Each row of a before or after table is a point. The points were changed in one or more steps. Then noise was added and the rows were shuffled. The steps act on how far a point lies along the listed directions, d1 being the first. What was done? A step turns or swaps two directions, mirrors them in a line or flattens them onto one, adds a multiple of one to another, or multiplies one. Angles are multiples of 10 degrees, from the lower direction toward the higher: turns from -170 to 170, lines from 10 to 170 but not 90. Use the fewest steps. Two steps may share a direction if one is a turn and the other turns, adds or multiplies; they go together, in the order done. Otherwise the lowest direction goes first.
(in the rows, 128 means zero)

Directions:
(1): [ 91 117 158]
(2): [156  96 151]
(3): [142 163 159]
Before (14 x 3):
[[116 164 110]
 [126 112 137]
 [100 129 118]
 [ 89  55 116]
 [170 130 107]
 [140 109 139]
 [ 97 108 112]
 [135 137 137]
 [111 124  92]
 [ 91  48 129]
 [ 94  67 127]
 [101 131  82]
 [129 103 128]
 [150 134 127]]
After (14 x 3):
[[128 128 101]
 [141 144 132]
 [121 150 102]
 [124 208  94]
 [142 210  97]
 [ 84 133  91]
 [103 127 167]
 [142 143 143]
 [134 117 132]
 [125 122 148]
 [142 190 103]
 [113  90 110]
 [131 154 128]
 [ 92 130 107]]
Steps: multiply d1 by -1; mirror d2 and d3 in the line at 40 degrees

Directions:
(1): [161 108 157  87  98 112 115 137 168]
(2): [121 129 101  63 143 110 125 111  94]
Before (14 x 9):
[[108 144 101 192 167 134 147 129 105]
 [110 129 126 193 127 164 146 137 141]
 [153  97 179 132 102 127 122 160 186]
 [154 110 123  26 136  96 112  97  97]
 [115 133 142 207 128 160 137 147 160]
 [136 129 162 189  99 142 115 155 168]
 [149 110 157 123 109 120 125 128 188]
 [129 144 112 163 120 148 126 136 120]
 [142 118 178 174 104 143 128 148 168]
 [143 132 140  99 121 116 117 136 147]
 [129 120 155  85  84 108 119 122 149]
 [152 126 180 176  87 121 123 146 185]
 [165 129 162 169 109 132 119 148 181]
 [130 133 132 139 132 131 126 144 125]]
After:
[[123 147 107 157 123 147 128 136 113]
 [102 146  91 171 174 126 147 122  92]
 [148 101 180 160 107 135 125 160 186]
 [129 133 131 138 135 132 127 143 121]
 [125 138 152 204 109 146 121 150 153]
 [167 102 142  27 119  94 106 106 121]
 [145 112 155 148 111 127 127 131 188]
 [145 132 145 109 121 119 117 138 150]
 [130 124 169 192 113 152 134 145 154]
 [102 140 126 210 141 161 141 140 139]
 [132 120 162 102  82 115 119 129 159]
 [152 134 156 189 116 138 123 146 174]
 [101 133 112 189 138 165 151 130 124]
 [140 135 171 201  97 130 128 146 173]]
Steps: turn d1 and d2 by -20 degrees

Directions:
(1): [156 143 121 102 135 114 120 173 127 178 131  76 146 119 141 145  65 130]
(2): [137 103  87 124  82 104  93 178 135  96 117 117  88 153 139 157 151 144]
(3): [160 147 109 119  96 145 156 131 176 113 137 155 196 155 107 159 130 133]
(4): [100 140 109 148  77 161 121 129 144 187 128 111 110 144  87 104 138  88]
Before:
[[103 126  92 140  65 145  97 141 154 153 126 110 105 148 105 113 150 116]
 [118  95 153 136 143 118 100 128 113  71 125 148  59 123 152 123 156 144]
 [ 93  95 123 133 107 138 117 108 126 120 107 170  82 146 117  96 172 135]
 [133 113 140 146 123 116 122 106 130  61 127 180 111 127 145 132 158 147]
 [130 119 121 144 115 129 132 152 128 137 117 134 139 140 126 130 124 137]
 [138  95 125 131 130 115 104 102 138  45 109 180 132 136 119 145 158 144]
 [ 82 134 116 150  96 142 101 124 121 186 123  97  94 115  96  90 136  95]
 [ 85 109 130 150 127 113 113 110 100 143 121 131  88 135 112 108 155 110]
 [134 121 159 138 172 107 128 124 118 107 142 149 135 115 144 128 120 135]
 [ 95 120 130 158 123 134 139  83 111 104 126 158 110 147 121  94 176 129]
 [174 153 136  89 181  77 116 218  86 207 136  40 149 100 166 166   7 151]]
After, 11 rows:
[[125 105 121 142  97 106  82 159 119 111 119 126  65 129 148 130 138 136]
 [147  97  96  98  98 104 114 163 146  99 106 156 115 160 146 144 142 162]
 [130 112  93 137  97 105 118 146 122  78 123 141 107 164 139 138 162 152]
 [160 139 117 112 117 122 149 123 166  85 137 159 204 132 122 161 131 156]
 [146  98 144 114 141  98  91 170 119  87 128 112  73 126 168 149 119 155]
 [111 107 150 154 152 110 110 132 113 111 141 139  93 113 139 110 136 120]
 [120 175 213 128 249 135 182  75  74 204 146 122 185  71 130  93  52 119]
 [119  92 101 134  98 105  55 156 117 128 100 102  72 133 119 131 131 120]
 [126 117 123 146 121 128 137 149 122 147 118 129 147 131 127 126 112 135]
 [153 145  98 105  96 133 125 151 177 130 137 118 183 152 124 158 113 148]
 [144 109 120 119 134  89 129 136 131  83 127 148 150 149 135 168 140 151]]
Steps: turn d1 and d2 by -70 degrees; swap d3 and d4
